Every row gives one point. The ring and each string are closed loops that go straight from each point to the next, and from the last back to the first. Before rounding, they use only three directions, however many columns there are. Count how often each string passes through the ring. Passing back the other way cancels.
In the rows, 128 means zero.

Ring (9 x 3)
[[169 128 136]
 [163 123 115]
 [147 116 107]
 [126 115 118]
 [111 125 145]
 [110 133 168]
 [123 135 183]
 [142 132 180]
 [161 130 160]]
String (28 x 3)
[[138 120 166]
 [137 117 173]
 [138 126 153]
 [139 149 168]
 [143 155 185]
 [153 123 192]
 [158 143 179]
 [156 150 164]
 [154 150 154]
 [171 144 148]
 [185 130 135]
 [176  99 125]
 [161 102 129]
 [152 127 134]
 [154 143 132]
 [166 143 119]
 [174 137 113]
 [154 150 134]
 [144 135 143]
 [158 103 135]
 [151 115 142]
 [151 138 147]
 [154 161 155]
 [165 141 170]
 [164 113 186]
 [152 144 190]
 [141 150 171]
 [139 138 164]]
Times through: 1

Ring (9 x 9)
[[120 113 118 155 124 138 110 114 178]
 [138 127 113 113 126 138 112 130 171]
 [143 135 113  88 133 129 113 146 157]
 [132 133 119  86 145 119 114 161 139]
 [114 125 127 108 153 110 113 163 129]
 [101 115 133 136 153 104 111 156 128]
 [ 97 105 137 173 142 103 109 134 141]
 [100 103 133 183 133 114 109 119 157]
 [109 107 124 175 126 130 109 112 173]]
String (26 x 9)
[[ 95 100 142 194 136  94 108 123 142]
 [134 117 136 156 122  81 111 121 143]
 [119 106 137 187 120  92 109 108 155]
 [ 66  86 130 225 139 147 106 108 177]
 [ 78  96 126 194 142 146 107 119 172]
 [128 118 127 146 126 108 111 124 156]
 [140 119 129 151 116  96 111 114 157]
 [109 100 132 202 118 114 108  98 172]
 [149 125 130 134 117  86 112 123 147]
 [101 110 125 156 141 130 110 133 157]
 [ 62  89 132 210 149 143 106 123 164]
 [ 65  87 142 221 147 115 106 122 149]
 [ 57  90 134 201 158 138 107 135 153]
 [100 111 128 152 144 122 110 139 149]
 [119 119 131 134 139 100 111 143 137]
 [ 92 109 129 151 152 123 110 147 143]
 [ 71 104 134 155 167 124 110 162 130]
 [114 125 137 110 157  83 113 171 109]
 [128 129 134 101 149  81 114 166 113]
 [ 89 114 133 129 165 110 111 170 120]
 [ 65 102 129 160 168 140 109 158 141]
 [ 87 111 136 140 163 106 111 165 120]
 [124 123 137 123 144  79 112 155 118]
 [119 119 140 136 143  74 112 151 117]
 [ 61  92 142 196 161 112 108 144 133]
 [ 68  94 134 193 154 129 108 135 150]]
Times through: 0
String (25 x 9)
[[110 119 111 124 142 158 111 139 172]
 [113 118 120 134 139 134 111 137 160]
 [151 132 119 105 123 111 113 133 156]
 [163 135 116 103 114 113 113 124 165]
 [129 117 111 147 117 152 110 107 192]
 [ 94 100 114 187 127 169 107 103 198]
 [ 85 101 122 176 143 152 108 125 173]
 [123 119 125 137 132 115 111 132 154]
 [137 120 128 144 121 100 111 121 154]
 [129 112 132 172 117  97 110 109 159]
 [ 89  94 133 213 129 123 107 104 170]
 [ 63  84 131 227 141 146 105 108 176]
 [ 95 105 127 172 139 131 109 126 162]
 [125 118 127 145 128 109 111 127 154]
 [140 119 128 152 116 100 111 113 160]
 [128 112 124 167 116 119 109 105 174]
 [ 96  99 117 195 124 162 107  98 198]
 [120 111 112 164 117 158 109 101 197]
 [105 110 111 155 131 167 109 117 191]
 [104 113 118 145 140 147 110 133 169]
 [134 125 122 120 131 114 112 137 152]
 [161 138 117  90 122 108 114 137 153]
 [184 151 110  57 116 109 116 141 155]
 [147 137 107  81 131 143 114 144 167]
 [126 129 105  97 138 162 112 143 174]]
Times through: 4

Ring (9 x 14)
[[136 146  95 131 139 151 115 154 122 115 118 159 151 117]
 [109 149 101 139 112 153  97 153 125 123 124 182 138 135]
 [ 95 142 110 140  97 144 100 143 129 133 122 183 129 149]
 [ 92 122 125 139  91 122 121 120 131 146 112 161 124 161]
 [100 108 131 139  99 107 136 107 127 152 106 135 128 156]
 [125  97 131 137 124  94 154 100 119 150  98  98 144 137]
 [150 101 123 130 149 100 165 106 117 139  95  86 156 119]
 [164 111 112 123 164 113 167 119 118 127  96  93 162 109]
 [163 129 100 122 163 134 150 138 121 116 104 119 161 107]]
String (26 x 14)
[[169 125 104 106 165 133 178 128 134 117  95 120 153 121]
 [157 127 106 110 153 134 167 129 134 120  99 130 148 127]
 [117 131 108 152 124 129  99 140 108 131 120 140 152 117]
 [128 134 105 138 132 136 116 141 118 125 116 145 150 121]
 [144 137 102 116 141 145 146 140 134 118 107 152 144 131]
 [141 156  91 110 138 167 134 158 141 107 113 184 140 134]
 [ 97 168  90 149 105 172  61 175 120 115 137 211 139 129]
 [ 81 157  99 163  91 157  50 165 112 127 139 200 138 132]
 [ 96 137 110 158 103 134  81 143 111 135 126 163 142 130]
 [117 131 113 127 115 135 133 131 133 132 110 159 133 147]
 [112 132 116 114 105 139 148 127 147 133 106 175 120 166]
 [ 97 128 122 122  91 133 138 122 145 141 108 177 115 173]
 [ 62 124 129 158  65 121  87 123 124 156 123 177 117 168]
 [ 77 122 124 168  84 115  78 127 108 152 125 151 135 141]
 [ 99 121 120 156 105 117 100 126 111 144 118 139 142 133]
 [138 112 122 110 130 118 179 109 142 136  93 129 133 152]
 [127  91 139 113 117  93 193  85 142 154  86 107 126 165]
 [119  80 146 133 114  76 176  78 126 163  89  85 134 154]
 [140  86 138 121 133  85 190  85 129 152  86  82 141 145]
 [150 103 124 112 143 107 187 103 135 138  89 103 142 140]
 [143 111 119 121 140 114 166 113 129 135  97 114 145 133]
 [174 100 121 100 164 106 212 100 138 131  81  87 149 132]
 [179  98 119 115 175 100 195 104 121 130  86  68 164 110]
 [162 109 112 137 165 107 150 120 106 129 101  81 170  97]
 [143 120 109 145 148 118 125 131 106 129 110 108 164 103]
 [126 125 112 144 129 124 118 132 113 132 113 130 151 120]]
Times through: 3
String (21 x 14)
[[ 69 154 105 166  79 152  47 160 113 134 139 203 132 141]
 [ 79 160 102 144  82 164  73 161 132 127 133 220 122 156]
 [ 77 147 108 162  85 146  61 153 114 135 134 191 133 141]
 [ 71 142 112 168  80 138  56 148 110 141 135 185 133 141]
 [ 57 140 120 158  61 138  71 139 126 148 130 202 115 168]
 [ 74 126 123 164  81 121  80 129 113 150 125 163 131 147]
 [ 97 123 119 159 104 118  93 129 108 144 120 141 143 131]
 [ 83  99 140 158  85  91 117  99 115 164 110 122 130 154]
 [131  87 140 117 122  87 194  82 137 155  85  95 131 159]
 [152  97 129 104 142 102 204  94 142 141  83 100 137 149]
 [159  99 126 101 149 105 208  96 142 137  82  98 140 145]
 [166  92 129  99 155  98 219  90 142 139  78  85 142 143]
 [140 114 118 120 136 118 164 115 131 134  98 121 142 137]
 [104 112 123 166 112 103  98 120  99 148 117 115 152 120]
 [110  91 138 152 111  83 138  94 110 160 102  92 143 137]
 [123  90 141 117 114  91 188  84 139 156  87 105 126 165]
 [115 101 136 113 105 104 181  93 146 152  91 130 119 174]
 [ 73 115 135 145  71 113 117 110 132 158 113 164 114 175]
 [108 124 123 109  99 133 162 116 154 139 101 172 112 179]
 [130 124 115 119 127 129 152 124 135 131 103 144 136 144]
 [106 129 113 151 111 127 100 135 113 136 120 148 144 130]]
Times through: 2

Ring (7 x 14)
[[ 98 113  95 114 142 141 129  87 144 173 131 142 154 154]
 [102 119 115 115 135 130 116 101 147 130 140 155 132 161]
 [122 115 151 112 119 126 101 123 147  83 136 165 109 152]
 [143 103 175 108 107 134  96 135 145  69 122 163 104 134]
 [147  88 159 106 110 142 115 136 142 102 102 136 125 114]
 [129  83 114 109 128 145 142 121 141 161  94 107 157 112]
 [108  95  88 112 142 148 147  96 142 197 107 113 171 130]]
String (25 x 14)
[[114  98 108 112 134 136 135 113 143 152 113 121 150 133]
 [127  98 129 109 125 148 122 108 142 147 113 140 142 131]
 [128  84 110 108 130 156 142 107 140 183  95 113 165 113]
 [121  74  85 110 139 147 164 117 139 201  82  79 182 103]
 [114  84  90 112 139 135 156 121 142 175  96  90 168 117]
 [117  75  81 110 141 145 166 116 140 203  83  76 183 105]
 [125  84 105 108 133 156 145 105 139 190  94 110 169 114]
 [125  97 123 109 127 149 126 106 142 155 112 136 147 130]
 [114  97 104 112 135 140 137 108 143 164 111 121 155 132]
 [ 94  96  64 114 152 141 159  92 142 214 109  99 182 135]
 [ 90 105  65 114 154 149 150  76 142 224 119 118 181 146]
 [ 94 107  79 116 148 133 144  96 145 180 123 119 163 148]
 [111 107 114 112 133 140 124 102 144 150 124 141 144 145]
 [110 116 121 112 132 145 113  90 144 149 135 162 138 155]
 [ 93 126 104 116 141 133 116  86 147 148 148 162 138 171]
 [ 95 117  99 117 141 123 127 104 147 140 137 138 141 160]
 [108 110 115 114 133 131 123 109 145 134 128 141 138 149]
 [118 110 131 111 127 141 113 104 144 131 128 155 132 147]
 [103 123 118 114 134 137 110  90 146 138 144 167 132 166]
 [ 81 128  85 118 149 128 125  82 148 163 150 152 147 176]
 [100 109  96 115 141 131 133 102 145 156 127 130 150 150]
 [113 107 115 112 133 142 124 100 144 153 123 143 144 144]
 [112 109 110 110 135 159 122  78 142 185 125 155 154 147]
 [ 97 102  69 112 151 161 149  67 141 238 115 123 185 141]
 [ 94  92  56 114 155 142 167  93 142 225 103  88 190 130]]
Times through: 3

Ring (7 x 14)
[[117 149 145 163 127 129  93 146  91  73 142 190  88 133]
 [104 153 164 152 162 113  76 122  83  84 161 198  79 139]
 [106 139 143 132 166 119  86 112  98 102 154 170  87 136]
 [126 123  93 104 132 147 133 114 135 125 119 118 117 130]
 [143 124  70  96  98 167 168 124 153 129  93  97 138 128]
 [149 127  71 111  80 172 170 141 150 115  88 106 138 126]
 [136 136 104 148  92 153 130 157 119  84 112 152 111 126]]
String (30 x 14)
[[148 148  93 105  87 169 177 126 145 119  92 117 142 136]
 [159 127  54  98  63 186 196 140 166 125  71  85 154 125]
 [156 111  40  96  69 185 187 142 170 128  72  75 149 119]
 [137 108  65 117 100 162 142 144 145 113 101 106 121 118]
 [130 124  93 121 117 150 131 132 130 109 115 128 114 126]
 [134 143 103  97 120 154 157 107 138 129 110 120 131 138]
 [131 131  93  90 130 152 150 103 142 136 113 109 128 135]
 [120 111  87 105 144 142 118 114 134 126 126 115 109 125]
 [115 108  94 122 147 135  99 126 122 111 134 130  96 122]
 [118 118 103 129 139 136 103 131 118 104 133 141  97 125]
 [126 144 118 113 131 143 134 113 123 116 124 141 116 138]
 [125 142 114  97 141 143 140  98 130 130 123 128 121 140]
 [121 115  90 102 143 142 123 111 134 128 124 115 112 128]
 [124 102  74 109 133 147 121 126 138 122 119 108 110 120]
 [128 112  81 118 121 150 125 134 134 112 116 119 111 122]
 [131 134 101 115 118 150 139 124 130 114 115 130 119 131]
 [142 142  91  94 104 164 172 113 147 130  98 109 140 136]
 [140 143  98 105 105 160 162 120 140 121 103 121 133 135]
 [155 133  67  99  73 179 189 134 159 124  79  95 150 129]
 [157 119  52 120  56 183 177 161 157 105  75  98 141 118]
 [143 116  72 144  76 166 140 169 135  87  97 127 117 116]
 [134 129  97 142  98 153 128 153 123  90 112 143 111 124]
 [130 144 116 126 115 147 134 129 121 103 119 147 115 134]
 [137 150 116 133  99 153 143 139 121  96 112 151 120 134]
 [137 134 105 168  81 154 120 177 112  66 112 164 104 121]
 [131 115  94 186  82 149  96 196 106  52 119 169  88 110]
 [134 119  93 176  81 152 107 188 111  60 114 162  95 113]
 [136 118  88 166  82 155 115 181 118  69 111 152 101 114]
 [133 125  96 145  99 152 123 156 122  88 114 144 108 122]
 [134 144 110 122 110 151 142 128 126 107 114 140 121 134]]
Times through: 5
String (30 x 14)
[[134 146 106  93 124 153 159 102 138 132 111 120 133 140]
 [130 130  94  91 132 151 148 103 141 136 114 110 127 134]
 [130 150 118 106 126 147 146 108 128 121 118 136 124 141]
 [125 129 105 121 128 143 123 125 124 110 124 136 110 130]
 [121 102  78 119 133 144 111 133 132 114 123 117 103 118]
 [127  96  62 105 127 152 127 128 145 125 113  98 114 117]
 [138 120  71  86 115 162 162 112 154 139 100  92 135 129]
 [147 104  41  81  95 176 177 123 171 143  83  67 145 121]
 [144 104  49 104  90 171 159 141 158 123  89  87 132 117]
 [138 125  82 116 101 160 149 136 140 113 103 117 125 126]
 [138 128  87 120  99 159 147 138 136 108 104 123 123 126]
 [145 116  66 130  77 169 151 160 143  99  93 115 125 118]
 [149 107  55 151  57 174 144 186 140  80  87 120 119 109]
 [144 134  89 143  75 164 147 163 130  86  99 139 121 123]
 [138 155 118 127 100 154 150 132 124 101 110 148 124 137]
 [130 145 119 132 114 146 130 133 118  99 121 152 113 134]
 [125 129 114 166 107 141  99 166 104  70 128 170  92 122]
 [123 127 119 192  99 137  81 188  91  47 133 190  79 116]
 [127 141 126 174 100 141 102 170  98  62 128 183  92 125]
 [134 161 131 134 106 148 141 132 115  95 118 162 118 140]
 [129 144 118 131 116 145 130 132 118  99 121 151 112 134]
 [130 123  99 159  98 148 111 167 114  76 119 156  99 119]
 [139 115  80 161  77 160 122 181 124  73 105 143 106 113]
 [154 115  57 142  53 178 159 179 145  87  82 115 128 113]
 [150 143  86 107  82 171 178 131 147 117  89 113 143 133]
 [139 141  97 111 102 159 157 126 137 115 104 125 130 134]
 [135 121  83 123 103 157 138 141 136 107 107 122 118 123]
 [143 104  51 106  92 170 156 142 156 121  91  90 130 117]
 [146 107  47  83  97 174 175 122 167 141  86  72 143 122]
 [139 133  82  82 115 162 171 103 153 142  99  96 141 135]]
Times through: 4

Ring (7 x 14)
[[145  90  74 163 151 138 152  93 143 182 140 133 125 131]
 [148  83  81 156 158 139 137 101 138 173 145 141 123 130]
 [127 137 134 132 126 109 117 132 132 130 126 155 125 132]
 [118 168 165 120 105 100 115 150 129 114 106 151 126 131]
 [139 165 186 109 103 147 131 169 120 127  76 111 121 123]
 [151 139 160 122 118 167 147 153 123 153  82  98 120 121]
 [147 115 110 147 133 151 156 117 136 173 111 112 124 127]]
String (25 x 14)
[[124 110  76 163 142  95 133  90 148 159 156 166 129 137]
 [127 127 108 147 130 108 132 113 140 149 133 151 127 133]
 [156  98 125 132 148 161 128 135 124 156 119 124 118 124]
 [149 100 126 130 150 143 113 135 125 143 130 144 119 126]
 [117 145 131 134 122  89 112 128 136 123 133 169 127 135]
 [109 160 127 141 110  79 126 120 143 129 127 164 131 137]
 [136 137 142 129 123 129 127 139 129 139 110 135 123 128]
 [133 163 189 105 108 130 110 171 118 110  90 134 121 125]
 [126 186 211  96  93 122 108 184 116  97  77 133 122 125]
 [109 201 194 109  83  92 117 165 128 100  86 145 128 131]
 [117 188 184 114  90 106 125 160 128 112  86 135 127 129]
 [125 161 154 127 107 115 133 142 132 132 101 134 126 130]
 [157 139 181 109 118 178 135 171 114 141  73  94 117 118]
 [176 136 207  95 118 220 143 193 103 147  46  62 111 110]
 [139 159 165 123 105 147 148 151 127 145  79 104 123 124]
 [119 158 129 143 107 102 144 121 142 145 111 138 130 133]
 [144 126 131 135 128 145 142 132 131 155 107 120 123 126]
 [173  93 124 136 145 201 161 135 124 185  93  81 117 118]
 [162  88  89 157 148 177 170 106 137 198 113  95 122 124]
 [128 115  69 172 133 109 162  82 153 181 140 139 131 136]
 [125 124  88 160 129 105 148  96 148 164 136 146 130 135]
 [129 123  98 154 131 112 143 105 143 160 132 144 128 133]
 [153  98 109 143 147 157 141 121 131 168 121 121 121 125]
 [168  60  79 154 171 175 144 106 132 188 138 119 118 124]
 [174  33  56 162 189 180 140  93 133 197 156 127 117 125]]
Times through: 5

Ring (9 x 14)
[[112 124 105 161 137 146 170 105 171 108  80 109 111 137]
 [128 116  98 137 145 111 171 122 159  87  84 117 124 141]
 [147 121 100 113 146  85 138 132 122  81 103 127 131 144]
 [153 134 119 109 146  74 113 136  87  96 130 135 134 142]
 [138 150 153 130 148  83 119 131  71 130 158 134 137 132]
 [121 159 167 156 144 114 126 117  81 155 160 127 128 126]
 [111 162 161 172 135 146 121 101  99 162 144 120 112 127]
 [106 153 135 179 126 175 122  88 134 150 108 111  95 132]
 [107 136 116 173 130 168 149  93 161 128  86 108 100 135]]
String (28 x 14)
[[122 141 116 155 130 150 120 100 133 123  99 115 103 139]
 [117 139 130 157 140 131 150 110 133 126 113 117 118 133]
 [ 97 145 136 186 132 172 158  91 155 147 103 107 103 129]
 [100 161 136 192 117 202 104  74 135 164 103 107  81 133]
 [114 168 137 177 114 192  67  77 105 164 115 114  80 136]
 [119 170 146 169 119 172  68  86  89 164 131 119  90 135]
 [124 152 140 153 135 133 112 107 102 139 130 122 113 134]
 [119 146 150 155 145 114 149 118 109 137 139 123 128 128]
 [116 154 180 156 157  89 165 130  84 153 174 130 147 119]
 [136 163 180 135 152  74 115 135  44 152 190 139 145 125]
 [145 155 145 126 139  96  84 123  61 130 153 135 125 137]
 [138 147 135 133 140 105 107 120  87 124 136 129 123 137]
 [124 140 143 145 149 100 156 125 111 125 136 125 135 130]
 [138 149 164 128 156  66 136 140  65 132 172 137 149 128]
 [144 158 166 125 150  70 105 136  46 138 179 140 143 130]
 [143 161 154 131 139  98  81 122  53 141 163 136 125 134]
 [127 149 146 147 142 113 126 118  96 135 140 126 124 132]
 [117 146 153 156 147 112 153 119 108 139 142 123 130 127]
 [112 147 157 164 147 118 162 117 114 145 142 121 130 125]
 [115 142 145 159 145 120 159 116 123 134 129 120 126 128]
 [102 150 155 179 140 147 158 103 129 154 130 114 116 125]
 [ 95 161 141 198 119 204 115  74 140 168 105 105  83 130]
 [110 152 117 177 116 195  96  78 140 144  89 108  80 139]
 [118 143 118 160 129 156 121  97 135 128  99 114 101 138]
 [115 137 129 160 140 133 157 110 139 125 110 116 118 132]
 [ 98 129 126 179 142 151 194 103 175 127  93 106 116 129]
 [ 99 130 101 183 125 190 159  84 190 123  62 100  89 138]
 [112 137  93 171 116 194 113  79 168 121  63 104  79 144]]
Times through: 5

Ring (10 x 14)
[[139 175 160 123 151 145 138 103 149 154 141 136 126 143]
 [135 171 158 113 159 140 131 113 146 165 129 127 143 144]
 [124 156 146  97 177 124 122 124 134 168 118 108 149 141]
 [117 142 132  92 188 119 116 123 131 161 111 100 147 141]
 [109 124 108  99 196 128 112 107 136 142 106 105 139 147]
 [108 116  97 110 195 137 115  91 141 122 112 115 122 149]
 [112 120 100 117 188 135 123  83 137 106 131 119  94 144]
 [122 139 122 119 175 123 135  84 125  99 161 119  61 131]
 [129 153 138 122 165 122 141  88 125 106 170 123  60 128]
 [137 169 154 126 153 135 143  93 137 127 163 133  86 134]]
String (27 x 14)
[[117 131 111 118 181 150 120  90 152 132 114 128 132 153]
 [116 128 105 122 181 154 120  85 155 128 113 131 131 156]
 [119 137 119 115 179 137 125  94 140 127 129 121 113 144]
 [115 131 118 103 189 109 126  99 117 111 147 102  78 129]
 [109 112  93 114 195 115 127  76 117  76 156 108  45 130]
 [115 121 100 124 183 127 132  71 127  78 160 121  48 134]
 [122 136 115 127 173 139 133  77 138 100 150 130  76 140]
 [125 145 131 117 173 105 142  85 109  85 186 112  26 118]
 [130 156 146 111 169  91 146  95  98  89 198 104  15 109]
 [127 152 140 112 171 118 135 100 124 122 156 114  81 130]
 [126 152 138 111 172 123 132 102 129 129 148 116  95 134]
 [138 173 164 116 156 110 147 102 116 120 182 118  58 120]
 [147 187 174 130 139 135 151  96 136 132 177 139  79 130]
 [145 181 163 137 139 160 144  91 159 147 149 152 120 148]
 [135 163 143 132 153 165 134  91 164 149 127 148 140 155]
 [130 161 147 113 165 132 132 106 138 145 139 123 117 139]
 [133 169 158 108 163 124 133 115 132 155 142 117 120 135]
 [138 183 177 100 158 122 132 132 133 181 135 113 145 135]
 [134 171 159 110 161 148 125 121 155 185 109 128 176 152]
 [128 168 163  88 174 114 122 139 129 186 117 100 160 136]
 [123 156 151  86 183 101 122 133 116 163 130  91 128 129]
 [122 148 137 100 180 118 124 114 128 146 130 106 120 136]
 [121 142 124 114 177 147 121 101 151 148 112 125 145 152]
 [113 131 115 101 191 139 111 111 146 158  95 112 163 153]
 [105 120 108  88 204 119 107 118 131 152  96  94 151 145]
 [105 120 110  85 206 104 111 118 116 138 115  86 121 134]
 [114 131 117 101 190 121 119 105 129 132 124 105 115 139]]
Times through: 0

Ring (9 x 14)
[[156 139  95 139  67 139  91 153 136 110 106  92 159 135]
 [120 151 101  97  79 145 105 155 124 134 131 121 151 123]
 [ 91 152 104  82  93 136 108 152 122 146 148 131 141 112]
 [ 65 145 104  85 109 119 105 146 126 151 161 131 129 102]
 [ 56 130 116 106 132  94  95 133 132 139 157 115 125  99]
 [ 73 122 134 120 145  87  88 126 131 121 140 101 136 104]
 [111 116 147 138 141  92  82 124 131  99 113  84 154 118]
 [151 119 127 159 107 109  79 134 138  89  95  73 162 132]
 [162 127 106 160  81 124  82 144 141  95  95  76 162 136]]
String (31 x 14)
[[131 126 115 145 102 112  85 138 137 105 112  86 152 125]
 [125 132 135 119 116 119  92 137 125 109 113  99 160 124]
 [164 127 131 145  99 125  84 139 131  90  90  80 172 138]
 [194 125  93 184  59 132  76 149 148  83  79  62 168 147]
 [170 129  69 181  48 130  79 153 154 100  99  70 151 138]
 [140 133  89 148  73 126  87 149 142 113 114  89 148 128]
 [129 137 123 115 101 128  95 144 126 115 116 103 159 126]
 [143 143 119 110  88 141  98 149 123 115 111 107 165 131]
 [153 152 105 104  67 158 103 159 123 122 112 113 166 135]
 [140 155  88 104  58 157 105 162 127 132 123 118 155 130]
 [127 159 113  74  80 159 112 159 114 137 128 132 161 126]
 [110 163  91  74  67 159 114 164 120 151 143 138 148 120]
 [101 142  80 122  77 125  96 152 139 137 142 110 132 115]
 [102 138 102 116  96 120  96 145 133 130 136 109 140 115]
 [ 92 145 122  86 111 126 104 144 120 136 141 124 146 113]
 [ 65 152 120  62 117 128 112 146 115 154 160 142 137 103]
 [ 42 149  90  78 105 116 109 149 128 166 178 140 115  94]
 [ 19 146  84  78 113 105 108 146 132 173 192 142 103  85]
 [ 60 139 128  81 133 109 103 137 120 143 156 128 134 101]
 [ 93 135 134  98 127 114  98 136 122 126 134 114 148 113]
 [ 75 134 142  90 142 106  99 132 119 130 143 119 144 106]
 [ 35 124 128 103 154  79  93 125 131 140 165 115 119  91]
 [ 50 120 119 125 144  77  87 126 138 131 156 103 120  96]
 [ 75 119 101 145 120  85  83 132 146 124 145  92 123 104]
 [101 129 119 125 116 107  90 136 133 119 129  99 143 115]
 [104 128 148 109 137 107  93 131 122 113 122 103 155 116]
 [107 126 139 121 130 104  89 131 127 110 121  97 152 117]
 [111 124 119 140 115 103  85 134 137 110 122  90 145 118]
 [116 128 139 119 125 111  91 134 126 109 117  98 157 121]
 [131 123 158 125 137 108  87 128 122  95 102  89 168 126]
 [124 129 135 124 118 114  90 135 127 107 113  95 158 123]]
Times through: 3
